Each wall is flat, endless, passes through zero and stands at right angles to its row. A trip goes straight from one point to another. List the walls that it crosses, first one first.

Walls:
(1): [ 33 -38]
(2): [ 20 -22]
(3): [  5 -12]
(4): [-8 48]
(5): [67 -1]
(6): [-30   1]
(7): [20 32]
Trips:
[-16 -23] to [-15  -1] -> 2, 1, 3, 4
[-61 -17] to [-50  -5] -> 4

Walls:
(1): [ 16  27 -16   6  25  15  19 -32]
(2): [  4  11 -51  38 -33 -19  -4  12]
(3): [-16 -41  -7  -2 -18 -25   1 -36]
(4): [-22  -2 -53 -39  -4   5  11   8]
Trips:
[-26  27   0 -26  -2  52  14 -11] to [ 53 -18 -17 -29  28  34  17  26] -> none
[ 29  18   4  25 -11 -47 -22 -28] to [ 17  54   8  38 -65  40  16  16] -> 3
[  7 -17  50 -13  11 -17  29  -6] to [-12  -7 -32  28  -6   6 -25 -25] -> 1, 2, 4
[-25 -17   7 -70 -17  15   3  -2] to [-19 -37 -42 -29 -44  18 -40   2] -> 2
[-22  39  57   7   2  23 -11 -13] to [-24  49   3 -35 -17   5  35 -23] -> 4
[ 23  12  33 -39  -6 -21   2 -21] to [ 25  44 -28 -24  14 -19  10  15] -> 3, 4, 2

Walls:
(1): [-25   6 -35  26   4  12  51  11  29 -12  12  24   1  -9]
(2): [  7 -16 -42 -20  19  14  -5  27  -9 -30  -3   1  -2  13]
(3): [  5  11 -35  22   1  30  60  27 -26   2  28   5 -45   2]
(4): [ 34  -6 -32   9  14   5  -9 -14 -14  -7  -1  40  15 -41]
Trips:
[ -4  38 -12 -25  -3  31   4  -5 -11   0  19   2  -9 -19] to [ 15   2  17   2  -6  30  21   1  20  15   7  -7  14 -44] -> 2
[ -5 -20  -2  11  10  10   6   0 -12  15  33 -13 -12   4] to [  4  27  37  32  24   2 -11  28  12 -36   3   2 -50 -10] -> 2
[-12  21 -30 -10 -17  22 -30 -46  -4  30 -30  -1   0  10] to [ 17  21 -43  -6  12 -28  -9 -17  -2  -1 -19 -32 -32  40] -> 2, 4, 3
[-16  12 -29   7  24 -14 -38   3 -28  95  17   8  18 -12] to [ 16   6  -4  27 -21  30  52 -25  36   1   3  -2 -16   0] -> 3, 1, 4
[ -1  28   1   7  16   7 -13 -18 -26  10  -5  20  40 -12] to [-29 -23  11  42 -20  -6 -23  31  13 -11  -7  -6 -12  13] -> 4, 1
[ 58  40 -30  31 -12 -11  21  10 -23   4  -8  -1 -40 -45] to [-14 -21 -14  17 -19 -39 -16  -4  -2 -11 -25 -41  21  17] -> 1, 3, 2, 4

Walls:
(1): [ -2  15  -3  16  -7 -49  -6 -26 -36  21  29  16 -34  12 -30  13 -44   7
 -17  -1 -13  30 -10 -59  -4 -24 -24  13  54 -12 -15   3]
(2): [ 12   4   5  23  22  -4 -19  -6 -14  18  19 -25 -15  35 -18  -2  11  51
 -71  42   6 -46  42  16 -43   9   9 -35  -2  10 -52   0]
(3): [ 33  12 -25 -15   6 -37 -10  12   1 -59   8  -8 -34   9  26 -44  35  12
  32 -11 -65  58 -38 -18  59 -30 -24  11   4  -8  52 -18]
(4): [ -8   4 -34  32  46  40 -68 -51 -25  12   7  15  -9 -53   7  -1 -27  -7
 -22   1  19  19  13 -64  36  34  24  -7  51  10 -32 -10]
(5): [ 26 -37 -10 -19  26  23  30 -16 -63  -8  -8 -51 -17 -76  28  69 -38  22
   6  27  36 -12   0   4 -55   3 -67   9 -39  -5  22   1]
(6): [-37  30 -15  -6  19   6  58 -43 -21 -20   9   6 -39  18  17 -22   3   6
 -30 -36   2 -37  32  28  -5 -14 -20 -12 -21  30  -8  10]
(7): [-47  20   5 -27  30 -27 -21  17   3   9  33  36 -18  10 -47  44  21  20
 -25  27  11  -1  -8 -19 -27   9 -11 -15  12  15 -23 -27]
(8): [ 16   7  34  -2  -6 -48 -10  24  44 -23 -19 -10  44  11  -9 -31  34 -42
  43   1  36  19 -14  27  49 -35  44   3  -4  19  -3  32]
Trips:
[-35 -29  -1   7  -8  11  30 -24 -45 -21 -11 -25   8   6  51 -11  -8 -26
   5   1  -2   2  20  16  39 -24 -29 -24 -25 -31  21   9] to [ 47   3  -1  37  36  43  -7   6 -34 -12 -65  57 -27 -10  49  -1   3   1
 -29  21  -5  23 -53  43   7   6  16   7 -43  29  13  26] -> 4
[ 27 -26  -5  17  13  21   2 -44   4 -47 -37 -19 -11  21 -40 -30 -49 -19
   0   7  -3   6 -39 -12   7  17  51  66   1  45  21 -46] to [-15  19 -26  45  15   7 -36 -10  -4 -39 -14 -22 -21   2 -31   9 -15  12
 -54  55   5 -14  11  11  -3  -7  11  25   0 -23 -41   4] -> 2, 8, 3, 7, 5, 6
[ 42 -18  -1 -51 -13 -10   9  -8 -18  -4  47  48 -29 -27  19 -10  -2  25
 -30 -20  17 -19 -12 -23  22  25 -14 -31  26 -34  31  44] to [ 23  15  -1  -7 -19 -19 -36  -2   1  10  -1  16 -24   7  -9  36 -46   9
 -24 -35  19  32  28 -49 -18 -47  48  -5 -43  20  34   5] -> 6, 3
[-30 -22  -2  23  -8  43 -10  38 -42  -3 -36  30  42  31  10  17  -2  -7
  10  14  17  48  14 -12 -48 -28 -35 -16   4 -37   3 -25] to [ 28  -3   7  13 -33 -31  40  44 -16  54  -2 -22   4  18   6  31  32  17
   0  -7  23 -16   5 -36  -7  19  52  35  11  43  -1  16] -> 2, 8, 5
[ 33 -24 -10 -57 -11 -20 -54 -33  -4   1 -54  -6   5  -5 -14   5 -16   1
 -17  30 -18  -9  -1  -2 -14  21  30  19 -66 -19  -1  49] to [-34 -10  47  40 -25 -21  -9 -12   2   4   7 -34 -21 -11   4   9  33 -32
  -5  -6 -20 -54 -39  42   4  10   7 -21 -59  20 -13  21] -> 6, 5
[ 64  39  18  19  32  -2  28   1  -8 -25   3   0 -13  21 -16  24 -41 -21
  17  -3   4 -16 -64 -11  38 -22  -3  -8 -14  58  20  15] to [ 15  19  33  25  54   0   1  35   3  29  14 -45 -25 -39 -14   6  18 -40
   7  69  36  -1   4 -39 -39  24  35  17  19 -10   4  21] -> 6, 4, 7, 3, 2

Walls:
(1): [-14  21  14  -6  34  -5  -4  15 -43 -11 -32  11 -11   6 -26  -1 -15 -11
  50  29 -20 -45   8  -5 -73 -31   7   3  11  25 -11  49 -27  26  -3 -17
  13  12   8  31 -35 -64  -1  11  61  -5 -44  -1]
(2): [  6  -1  39  18 -19  19  -2  -2  -2  48 -19  19  -9  16  22  22  19  -7
  15  -4   7   0  23 -11  -4  10 -14   7   2  42  25  30 -13  19   1  11
  34  13   6  16  -1   6 -30  18 -20 -31  12  28]
(3): [-32  -2 -12   5  23  -9   6   6   7   0   1 -18  29  17  10  -2  18 -55
  27 -11 -19 -61   6  73   6  -3   7 -12 -22  19   5 -29  46 -13  10  10
  13  58   3 -39  35 -18 -18   2 -17   5   6  -5]
(4): [  1  -4  -8  39  39  14 -32  -9  11 -10 -14 -13  -5  39  41   8  80 -24
 -41  25  -5  38  27   4 -10  38 -23  21 -35   1  25 -28  13  20  13 -14
 -12   7 -30  20  28  -7 -18  32  11  -9 -18  -4]
Trips:
[-11 -20  11  15 -49  28 -22  18  26  17  13  40  18 -25 -12  25  -3 -26
  25   0 -42  -1  42   5  13 -14 -33   0   2 -10  16  22  -4   6  21 -10
  16 -13   9 -34   6  31 -10  34   5 -34 -14  -8] to [-22 -11  -4   6  -6   6   7  -2  18  13   7  -7 -20 -22   3  30 -11  20
 -23 -42 -13  -7 -19  43   8  -6 -21  10 -12  21  24 -46 -29   0 -39 -14
   7  33  24  -6 -19 -36  30  28  31  10 -20  -5] -> 1, 2
[ 18  34  45  16  39 -11  21 -17 -42 -44 -34 -37  22 -14  -8 -19 -26  53
 -10 -31  21  20   8  13  30 -13  14 -49  31  15  38  -1  28  -5  18  31
 -25  -8  -7 -22  -8   7  44  23  24   0  21  49] to [ 15  -8  14   6 -22   4  -5 -43  28  26 -18  17 -22 -12   7   0 -25  11
   9   5 -15  16   4 -14  15  -3  25  59  24  -6   8  11   2 -40 -24 -45
  27   4  -3 -20 -15  22  25  14  49  18 -34  25] -> 1, 2
[ 15 -15   9 -21 -39 -54 -18 -27   1   0  52  -4 -17 -17  -5   0  30 -17
 -29  -4 -19  21 -18  11  -5 -28  49 -23  -1  -3  -3 -45  33  23  -1 -21
 -11 -16  10 -24 -21 -36   3  11  15  26   8  -4] to [ -9 -19   6 -24  -9  24  -5 -16  25  -7  -7  10   3  -2 -24   7  20 -32
  29  49   9 -14  35 -47  23 -15  -5  -8  12  17 -10  45 -95  -1 -33  31
  12 -12 -42  29  25 -10 -30 -55 -21 -23   8 -22] -> 3, 1, 2
[ 16  15  34 -74 -11  94  -8 -17 -17  51  23  26 -13   2 -15 -28   0  18
   2  17   5  -4  48  25  21   4  27 -36  -2 -25  41   0  -3 -11 -44  40
 -19 -21 -39  35 -23  -6  -9 -32 -23  -6  32 -62] to [-25  -6  25 -10 -36   3  44 -59  25   3  11 -31  35 -36  -2  -4  39 -38
  45   2  -7  29 -20  43   3  15 -27   9 -17 -18 -23   3 -47   5 -21 -12
  27  24 -21   4 -14 -11 -16  15  14 -50 -58  10] -> 3, 1, 4
[ 41 -10  23  -9   0 -23 -20  15 -11  -9  23 -17 -35   5  19  16 -30 -20
 -15 -23 -30  49 -14  20 -16 -40   5  16  10  30  26  -9 -17  15  -9 -13
 -40  41  37 -14 -38  -8  -6  16 -12 -20  -8 -41] to [ -4   0 -33  -6  18  -7  -7  18 -10 -11  -8 -12   1 -15  15 -13  34  48
  13 -16  -6 -20 -13  -3 -44  12 -34  -4  15 -40 -17 -19  43 -33  -3  26
  29  30  10  39 -27  -1 -30 -14   8 -31   3   2] -> 2, 4, 3

Walls:
(1): [-25 -20 -37  42  11  14 -20  19  11   3 -27 -19  15  -5  -5 -13  -8 -15
 -14  -8 -17  -2  15 -11   7 -41 -18 -52  13 -16  47  40 -24   4   0  -3
 -19 -30 -24 -18  -3   2  -6 -49 -31 -51 -17 -17]
(2): [ 24  11 -29  40 -12  38 -22  -8 -21  28  41 -14  10  25  -8  18  17 -10
   1  10 -54  -2 -11 -10 -40  -7  -6 -47  -8  -4   1 -38  11 -37 -31  52
 -12  51  -6  18 -44  -4 -29  27   7  22  12 -17]
(3): [-17   5 -20 -55 -15 -28  10 -14  13  28 -31  -7 -19  13 -28 -32  -3 -17
  -9  18 -89  -8  32 -19  -9 -10 -10 -25  23   9  -2 -17  23  24  35   3
 -23 -10   1  -5 -15  46  -8  19  65  31 -33 -24]
(4): [-23 -13  48   2  25 -15   7  23   6  21   0 -11 -27 -19  12   7   8  39
 -22   8 -11  36   5  19 -30 -10   8  19 -34  19  40 -15 -11 -32 -24  20
  35  -6  11 -52   8 -10 -11  25  21 -19  17  24]
(5): [-33  16 -15 -38  33 -47   3  -3  22   2   1 -11  13  -2 -23 -11 -13 -26
 -51  -5 -44  39  24   5 -15 -59  20  10   4 -13 -18 -41 -48  -2 -33  24
 -16  10  -2  -8  27  -8 -46 -57   0  -1   3 -10]
(6): [-23   9 -32  24  -5 -14 -16  -8 -20   4 -10  44   0 -20   6 -18 -31 -11
  26  63   0  22  -4  -8   1  16  13  -4  24  30   0 -14 -32  11  55 -50
 -13  15  17   9  34 -35 -23  20 -20  35 -17 -15]
(7): [-23  -2 -16  15 -49 -20  32 -46   4  -8  -8 -38 -24 -12  49 -10  -4 -12
  39  32   2 -55 -30 -27  15 -11  27   3  45 -31 -10 -21  12   6  47  -7
   5  -2   1  60   6 -31 -32 -12 -28  47  -8 -35]
Trips:
[ 12 -47 -37 -16 -31   2 -22  -5 -15  27  -9   3  15   4 -21  19  35   5
  22   1  56 -15  -1 -21 -28  23  -6 -24  11   0 -39  22  18  -3  -8  19
  15  10   9  27  -1  10 -32  -2 -42 -20 -22 -17] to [ 38  18 -27  42  18  -7  12 -33  20   3 -22 -39  31  -2 -34 -13  13 -27
   6  25  15  -5  -8  11   2   1 -45  -9 -23  23  -2 -49  32  -7   5  29
   9  -6   3 -35  -4  -5 -27  22  18   4   7   3] -> 1, 3, 7, 4
[  6  42 -13 -38   8  -6  37   2   4  35  13  41  18 -20   4 -33  69  25
  11 -35   8  14  51  -8  26 -16   9 -51 -28   7  -5 -25  13   0  -5  18
 -57  31  24 -45  -3  21 -18  -2  23 -35  -9 -20] to [-38  10  -4   9 -20  27 -12  -1  20   6  26 -15  25  -3   2  15  39 -17
  20 -27  48  47  57 -33  11  41  27 -25  30  -8  -4  11 -33 -12   7  31
 -13  -9  -8  -8  22   3 -30 -31  36  -4   5  -8] -> 4, 3
[-40  38  29 -15  16  17  34   4  18  -1  34   8  -1   7 -50 -22  27  29
  13  -1 -11  35 -25 -40 -13 -14  -4  50  22   3 -24  36 -14  25  -4   3
 -18  15  18  19 -28   9   7  28  27  -4 -29  41] to [-90  -3 -41  23   0  22 -37 -14  36  15  37 -21  11  15  -1 -34   3  -9
  16  49   5  39  43  20  34   6 -36 -21 -19  34  -7   1 -27   2   6  15
  19 -34  14  -8   7  28 -11  32 -49 -32 -64  -2] -> 6, 1

Walls:
(1): [-22   2  19   2 -50   9  42  -6  10   7  50 -82   0 -56 -24 -37  -5  24
  13 -27 -14 -35  -4   6   4   0 -29 -18  57 -25  15  53 -68  11  34  34
  22  43  -4  26  77  -6 -34 -25 -25   4   7  47]
(2): [ 47 -43 -27  -2  30   7  29 -14  28 -55  -3  49 -30  38 -28 -37 -10  30
   8 -31   5  -4 -18 -21  46   0   6   8 -18 -44 -38 -34 -28 -29  10  -1
  10  15  16 -30   5 -24  12  15  41 -50 -54 -19]
(3): [-27 -25 -39  -3 -12 -15  14  44  14 -46  -8 -30 -31  11 -16  43  -6   9
  -8  -9 -30 -44   0 -16  50 -29 -46  26 -21   8  13 -19  40  24  -2  15
  11  18  33 -18  -9  24  10 -64  21  -7   2  39]
(4): [ 33  43  -8 -17  31  37 -56   1   4  -5   5 -12   7 -33 -29 -21 -61 -13
 -44  -1  38 -16  -1 -27  39  22  20 -14 -42 -72   9  11  42 -44 -12  54
  22  16  27  -8  -4  15 -12   2 -47  12  16  -9]
(5): [-18  17  24  42  21 -35  20  -7 -35 -28 -58  33 -33 -37 -18  34  11  26
  -1  52 -13  38  17   4   1 -18  34 -47   7 -65  -5  61  12 -27  -5  24
   0 -29 -12  20   1  18  26   9  14 -45  15  46]
(6): [-33 -13  31  36  10  53  56 -11 -20   2  55 -16  20  21  -3  -6  25   6
 -69   2   9  41   1 -47   6 -30   0  35   9  17 -18  10  -2 -23  71 -22
  16  22   9  14 -13  10  23   2 -12   6 -14  -9]
(7): [-25 -10   8  13 -52  38 -10 -23  32 -44  -7   5 -54  -8 -22  22 -14  12
  10  24  12  -4 -27   9  43 -19   3  30   3  23   5 -61 -43   2  -3  32
   3   8 -15 -19 -13 -24  11 -14  63  35  39 -56]
Trips:
[ 61  -3  22 -17  15  18   4  26  -6   5  12   4 -19 -12   8  -2  -4  27
 -29 -13 -38 -44  -2  -2  53  29  32 -39  -7   9 -34 -21  56 -33   8 -39
 -21  42  63  17 -33   3 -36  11  -2   8 -13  31] to [-37 -25  11  25  -1 -37  13   9 -15 -22   4 -13 -11 -22 -18 -29 -35 -11
   9 -23   2   3 -12 -12  21 -32 -19 -26  35 -38 -14  17 -31 -19 -29  -2
 -13 -29  -3  20 -18 -25  14  -4 -13 -11  15   4] -> 5, 1, 6, 7, 4
[-19   5  17   0 -45 -18 -14  33  11  19   0 -35  42 -28  38  45  11   1
  18 -11  39   5   7  55 -16  -3   5   7 -26  -9  51 -14 -69 -51  34 -29
 -40  17   9  16  13  -3   3  42 -17 -30  44  10] to [  4  -9   4  35 -16 -75  -9 -15 -20  -5   9  -4  17  17  11   5  52  24
  50 -11 -52  -9 -22   6   0 -19   4 -17  40 -20   1 -16   2 -17   1  -2
  25  21  37   6   6 -33  12 -36  40  43  12   1] -> 7, 5, 3, 2
[ 10 -70 -13  11  19 -18 -24  -3 -48 -25 -13  23 -21  32  -9  23  39  28
  18   8  -9  65 -10 -41 -16   9  12  -1  24  26   5  24   9  13  69 -10
  12  26 -45  -1 -14 -24   1  10 -29 -46  13  11] to [ 39 -18 -78  20  -7 -25 -32  -6  12 -24 -12  -2  -5  -8  41 -30 -42   6
  20 -28  14  42 -17   1  21 -18 -36   5   5  17  12  70  80  39 -18   0
 -29 -29  38  37   8 -13 -50 -32  25  39  18 -22] -> 3, 6, 2, 5, 4

Walls:
(1): [ -7  12 -22  18  26  82  15 -44 -22   4 -20 -28  -9  -1  57 -44  -2  13
   8  38  49 -37 -16  -1  -5 -10 -13 -38  49   9 -21 -12   2 -24  27   6
 -39  -6  26 -26  16 -16 -16  13  -3  -3   5  -4]
(2): [ 40 -44  16  26  10   4  61   1  22  21 -14 -16  24  -7   6 -45   5 -56
 -35  22  23 -26  14  19 -44 -12 -12   7  -4   8   7  16  18 -41 -21 -20
 -11 -21 -11   0  32  27 -72  27 -33 -25  51  26]
(3): [-27  -5  21 -24 -34  14   1   3  27  20 -24   4  62  22 -15   3  13 -12
 -11  -4  22 -29  68 -27  -5   0 -12 -19  -4 -31  -5   2  27   9  27  -5
  -9  47  12  16 -24 -34 -10  45  -5  -2   6  50]
(4): [  9  -5  -9   8   2  32  38  48   7 -29 -26 -12  23 -49 -33  -5  16  56
 -10  42 -26 -15  25  32  38 -30   9  -8   0  -3  15  -6   1 -19 -16  61
 -45 -17  30  20  -7  13 -27   7   1 -43  46  15]
(5): [ 26  22  29   9   0  -1  -5   1 -33 -17 -13 -74  41  58  23  -5  -7 -27
  15 -71 -30   8  -9   3 -17 -21  10  24 -13 -17 -54   1  19 -32  42   9
  -7 -22 -24 -19   5  29  30  23  15 -40   2  28]
(6): [ 19 -32 -67 -14  -2   4   2 -51 -15   7 -17  30 -18 -24  -2   0   7  11
 -26 -58  -4  39   1 -63  10  -6   6  48  18  -4  52  35  15   3  -8  53
 -78  28   7  24  32 -15  11  43  22  -1  -7 -16]
(7): [-30 -13  -5 -12  -5  -8  48   8   6  18  15  29 -12 -36  22   8 -53  20
  11  25 -14   1   3  19  47  28 -35 -11  -4 -19  -4  42   7  -2 -63 -24
  67 -24   5   3 -17  27  24   9  15 -19  39 -10]
(8): [-23  33  22 -16  22  13 -57  16 -22   8  32 -13   5  11  -7   5  11  30
   7   1  22 -27  47  29  27  10 -26   0  12 -28  -5 -43  23  29  -4 -18
 -13 -33   2 -28 -39 -41  13  51 -21  -7  -3 -44]
(9): [ 85 -14   1 -55 -13   8   1  30  45   1 -50   3  -4  25 -35  32 -17  -6
  -9   3  17  41  13  18 -11  24 -18  25   0   2  10 -29  27  -5  26 -27
  -4  13 -53  20  -9  22   4 -24  -7 -39  25  55]
Trips:
[-20  13  26 -34  -9  54  -5 -29   0  77 -27  -4 -15 -19  18  -5 -19  39
 -39   6  -4 -35  34  39   8 -33  15  34  28  32  24 -28 -41  25  -2  43
   0  73  31  49   7  -8  23  15 -50   4  21 -19] to [ -2 -26 -38  19  -6  31 -26  -3 -29   8   0  16 -37   8  57  -3  -4  59
  24  -1  51  38 -20  31  21  -7  25  34  35  46  -6  20  17 -32   6 -10
   7 -29  38  13  26 -12  34  33   1 -32  33 -15] -> 7, 3
[-32  28   3  42 -11 -12  41  -6 -34  -9 -18 -17  55 -49 -14 -13  -5 -15
  18 -63 -26  -5   4  24  18  11  -4   9 -31 -18  14  25  27 -24   0  30
  22  19  33  22  12 -31   5  18   3   7 -14  27] to [ 11 -12  31  12  30  28  -9 -17 -14   3 -34  -5 -13  13 -69 -21  -8 -24
 -30 -13  42  -5  59 -60 -27 -37  12  23 -17 -20 -31  22 -37 -44  -9  -9
  -2  44  24   4  44   2 -28  31  16 -37 -20  19] -> 7, 1, 9
